Each point is reached from the start by the listed moves, each made once or not at all, plus a little noise. Say if it took an odd or an even number of moves. Then give how often each move was made.

Moves:
(1): [  9 -68]
(2): [60 29]
Start: [ 2 18]
Points:
[ 65 -23] -> even (1, 1)
[ 10 -47] -> odd (1, 0)

Moves:
(1): [ 19  -7  -1  11  -8  27 -18  18  -9  25  42  14   4]
(2): [  4   4  -2  24 -10  -6 -23   1   6 -27  11  -3   6]
(3): [ -7  12  31  24  -4  14  -6 -23  25  15  -9 -17   9]
(4): [-57 -11   3   1  -3   6 -24  47 -32   6 -14 -15  -2]
(5): [-35   8  -6 -15  27  21  -8  -6 -31  19   5 -20   8]
(6): [-10  13  12  -1 -15  35  28 -20 -28 -16 -13  10  -7]
(7): [-18  13 -11 -16 -28   8  11  -1   3  22  10 -11  31]
(8): [  0  17  42 -41 -29   4  -6  31   8   0  -1   0   8]
(9): [-26  -4 -13 -14 -16  -2 -28   5  28 -34 -32  22  -4]
(10): [-27   5 -16   6  -7 -29 -26 -34  -4  13  12  -7   7]
(11): [ 10 -19 -21 -22  -9  -5   5 -10   9   3  14  -7 -10]
Start: [  3   1   4  -2   2 -20  13  -7 -11  -8  12  29   2]
Points:
[-12   9  -2 -86 -89  18 -28  36  27   6  48  44  26] -> odd (1, 0, 0, 0, 0, 0, 1, 1, 1, 0, 1)
[-83  33  64   8 -56 -35 -73  10  -8   0  12 -13  32] -> odd (0, 1, 1, 1, 0, 0, 0, 1, 0, 1, 0)
[-66  17  -2 -32  -2  32   9 -28 -44 -37 -32  44  -1] -> odd (0, 0, 0, 0, 1, 1, 0, 0, 1, 0, 0)
[-95 -21 -46  -8 -47 -57 -85   0  -3 -52  -4  14  -4] -> odd (0, 1, 0, 1, 0, 0, 0, 0, 1, 1, 1)
[-38   7 -33 -36 -22  -4   0 -21 -23   9  50 -14  33] -> even (0, 1, 0, 0, 1, 0, 1, 0, 0, 0, 1)
[-43 -35 -29  -1 -42  -4 -78  58  -7 -34  35  43  -4] -> odd (1, 1, 0, 1, 0, 0, 0, 0, 1, 0, 1)
[-42  32  -6   2 -29  64   2 -12 -66  17  64  15  45] -> odd (1, 1, 0, 0, 1, 1, 1, 0, 0, 0, 0)
